Each row is a point. Each table stands for the endless flat space through its points: a line for two points, a plane for three, and so on. The two share one point or none. Which?

First (3 x 4):
0.4,1.3,-0.5,-0.6
2.2,-1.0,0.1,0.5
3.4,-2.4,0.7,1.1
Second (2 x 4):
1.6,-2.0,1.3,-1.1
1.6,0.5,-1.7,1.4
They share: 1.6,-0.5,-0.5,0.4

First, 2 rows:
-2.7,-1.9,1.1,-0.7,1.1,-1.3,-0.1,3.0
-1.5,-2.5,1.1,-1.5,0.3,-1.1,-1.3,2.2
Second:
-1.5,-1.3,3.2,-2.6,0.7,-0.6,0.8,2.6
-1.7,-2.3,1.6,-1.2,-0.5,-0.6,-1.6,1.4
-3.2,-2.8,-1.4,0.3,2.5,-2.6,-0.6,4.4
They share: -2.1,-2.2,1.1,-1.1,0.7,-1.2,-0.7,2.6

First (4 x 11):
4.5,0.5,-1.5,3.7,3.4,1.7,0.0,0.6,-0.7,-3.4,1.6
0.6,1.8,-3.7,2.0,0.9,1.3,-2.9,0.5,-0.3,-2.4,-0.6
4.4,0.5,-3.0,2.1,3.2,1.3,-1.4,0.2,-0.2,-2.2,-0.1
3.7,-1.1,-0.8,2.5,4.3,-0.2,0.1,-0.1,1.7,-0.2,1.3
Second:
-0.3,-0.2,-2.6,2.2,4.3,-1.2,0.4,2.1,1.8,-1.3,0.3
4.6,-0.2,-2.7,0.5,0.1,0.1,-1.5,-1.0,-2.1,-0.9,0.6
2.2,1.6,-2.4,3.1,2.2,2.7,-2.7,0.3,0.1,-3.0,0.4
1.4,3.7,-3.1,6.3,3.1,2.9,-2.2,0.7,1.2,-4.7,-0.9
They share: 2.2,0.9,-2.6,2.5,2.2,1.1,-1.6,0.4,0.0,-2.2,0.3

First:
-0.6,-0.5,-2.6,1.0,-3.9,2.7,0.1,0.4,0.8,-2.8,5.5,2.7,1.2,3.5,-2.7,-0.5,-0.3,-0.2
-3.6,-0.2,-2.1,0.8,-1.4,4.5,3.0,-1.6,0.4,0.8,1.6,2.4,3.8,-2.9,-1.3,5.8,0.0,0.7
-3.2,0.5,0.5,-1.0,-2.6,3.4,0.9,1.5,2.7,-0.7,3.5,0.6,1.1,-0.2,-0.6,1.9,0.0,0.5
-2.8,0.8,-2.3,-0.2,-3.0,0.4,0.7,0.3,3.6,-1.3,3.9,1.5,1.8,0.6,-0.4,-0.6,2.4,3.0
-3.8,0.6,0.4,-1.0,-2.1,3.5,1.5,1.0,2.7,0.0,2.7,0.6,1.7,-1.5,-0.3,3.0,0.3,0.9
Second, 5 rows:
-2.1,-0.8,0.9,-2.3,-2.6,4.0,2.7,0.6,-0.3,-1.4,-1.2,-0.1,3.8,-0.1,-1.3,2.6,2.4,-2.0
-5.5,-1.2,-0.6,-3.1,-0.9,0.2,2.8,0.4,1.1,-3.4,1.1,0.8,6.6,-0.1,-1.2,0.9,3.2,-1.1
-1.8,1.2,-1.8,-3.4,-1.8,1.4,3.4,1.5,-0.6,-3.7,-0.2,-1.0,4.9,-1.3,-2.5,0.2,1.6,-2.7
-5.1,0.2,-1.7,0.5,-0.1,-1.4,2.6,-1.1,4.1,-1.9,6.6,3.8,4.2,-1.8,-3.0,2.2,2.9,2.3
-2.8,2.2,-3.1,2.0,-0.2,0.6,2.4,1.2,3.0,0.8,5.1,4.4,1.3,1.0,-3.7,4.9,1.9,2.9
They share: no point

First, 2 rows:
-2.3,1.4,1.4,-1.8,1.7,0.3,1.1,-0.8,-1.2,3.2,1.5,-1.5,2.7,-3.6,-1.5,3.6,1.4,-1.1,2.0,4.2,1.3,-0.6,-0.7,-3.2
-2.5,1.4,1.6,-1.6,1.7,0.9,0.9,0.2,-0.6,2.8,1.5,-1.3,1.5,-2.8,-2.1,2.8,1.8,-2.1,1.4,3.0,0.1,-0.4,0.7,-2.4
Second (3 x 24):
-2.0,4.5,1.2,-1.7,2.4,1.0,-1.0,0.9,1.5,4.1,2.5,-3.6,-1.7,-2.5,-2.5,3.3,0.8,-4.9,3.9,-0.8,-0.2,-1.2,3.4,-1.4
-3.8,3.0,2.4,-0.8,2.1,2.2,0.2,-0.3,0.3,2.3,1.0,-1.8,0.1,-3.7,-1.6,3.3,2.3,-3.1,2.4,1.0,-1.7,0.6,2.2,-2.0
-2.5,5.1,1.7,-1.5,2.4,1.5,-1.4,0.4,1.6,4.0,2.2,-3.7,-2.3,-3.2,-2.3,3.6,1.0,-5.1,4.3,-1.2,-0.8,-0.9,3.7,-1.6
They share: no point

First:
4.8,-1.0,-4.5,-3.3,2.6,3.3,-0.2,-2.5,3.5,1.9,2.6,-0.7,2.0,2.0,-3.5,-0.8,-0.2,-2.0,-3.5,0.6,-1.5,-1.7,1.8,0.3
2.5,-1.4,-2.0,-0.5,3.4,3.0,-4.7,3.9,1.6,5.2,-0.5,0.1,3.4,-1.2,2.7,1.0,-0.3,-3.2,-3.6,-1.0,-2.8,0.7,1.8,-1.7
-1.5,0.6,-1.1,2.7,1.5,0.0,-1.2,-1.2,0.7,-0.8,-0.4,-3.6,-0.2,-1.6,-2.5,0.0,3.2,-0.2,1.4,0.4,1.3,2.3,0.7,-2.5
1.1,0.8,-1.9,2.6,3.9,1.3,-2.2,1.5,-0.7,2.5,-1.1,-1.7,2.2,-1.9,0.7,0.9,0.8,-2.2,0.1,-1.5,-1.5,1.0,3.1,-3.3
2.5,-2.6,-1.8,-3.3,1.2,3.4,-4.9,3.3,4.6,5.2,1.3,0.7,3.0,0.4,1.5,0.2,0.3,-2.4,-6.0,1.0,-2.2,0.7,-0.4,0.3
Second:
3.0,0.9,-1.8,0.0,3.1,3.1,-1.1,-0.4,1.2,3.5,0.7,-2.0,2.9,1.0,-2.4,-1.5,0.1,-0.9,-2.6,0.4,-2.5,0.9,2.5,-0.8
1.8,-0.3,-2.7,-0.9,1.6,1.3,-1.4,0.2,2.7,2.0,1.6,-0.2,1.7,0.1,-0.6,0.6,1.3,-1.8,-2.3,0.4,-0.7,-0.3,1.3,-1.4
They share: 2.2,0.1,-2.4,-0.6,2.1,1.9,-1.3,0.0,2.2,2.5,1.3,-0.8,2.1,0.4,-1.2,-0.1,0.9,-1.5,-2.4,0.4,-1.3,0.1,1.7,-1.2

First:
2.5,0.6,3.7,2.0,-2.7,2.4,1.9,0.3,0.6,2.7,2.7,1.6,1.7,1.0,3.3,2.8,0.6,-0.4,0.5,-1.0,-3.4,3.8,1.0,0.9
0.4,-1.5,-0.7,1.5,-0.3,-2.4,0.6,2.0,-2.9,1.0,0.8,-4.0,0.5,3.6,0.4,2.1,-3.7,0.2,0.8,-3.7,-1.4,0.6,3.0,-0.4
0.1,-0.6,0.9,1.6,-0.3,0.0,2.3,0.7,-1.0,1.1,1.9,-1.2,1.7,2.6,0.5,0.8,-1.4,-0.4,-0.7,-3.4,-1.8,1.0,2.6,0.1
Second:
2.2,0.6,2.2,1.9,-0.5,-0.2,0.0,1.7,-1.3,1.3,1.2,-1.8,2.3,2.6,2.3,3.5,-3.3,-1.1,-0.2,-2.5,-2.9,2.3,3.3,-0.1
1.4,-1.0,-0.6,1.5,-1.3,-1.8,1.2,0.1,-1.3,1.7,2.0,-3.0,-0.5,3.0,1.9,2.3,-1.3,1.3,1.0,-3.7,-1.7,2.3,1.7,0.3
3.7,-1.5,-1.4,1.9,0.1,-1.7,1.2,1.4,0.2,3.1,3.6,-3.9,-0.4,2.0,1.7,0.8,-3.3,-0.8,2.2,-2.8,-3.2,4.1,2.1,-1.6
They share: no point
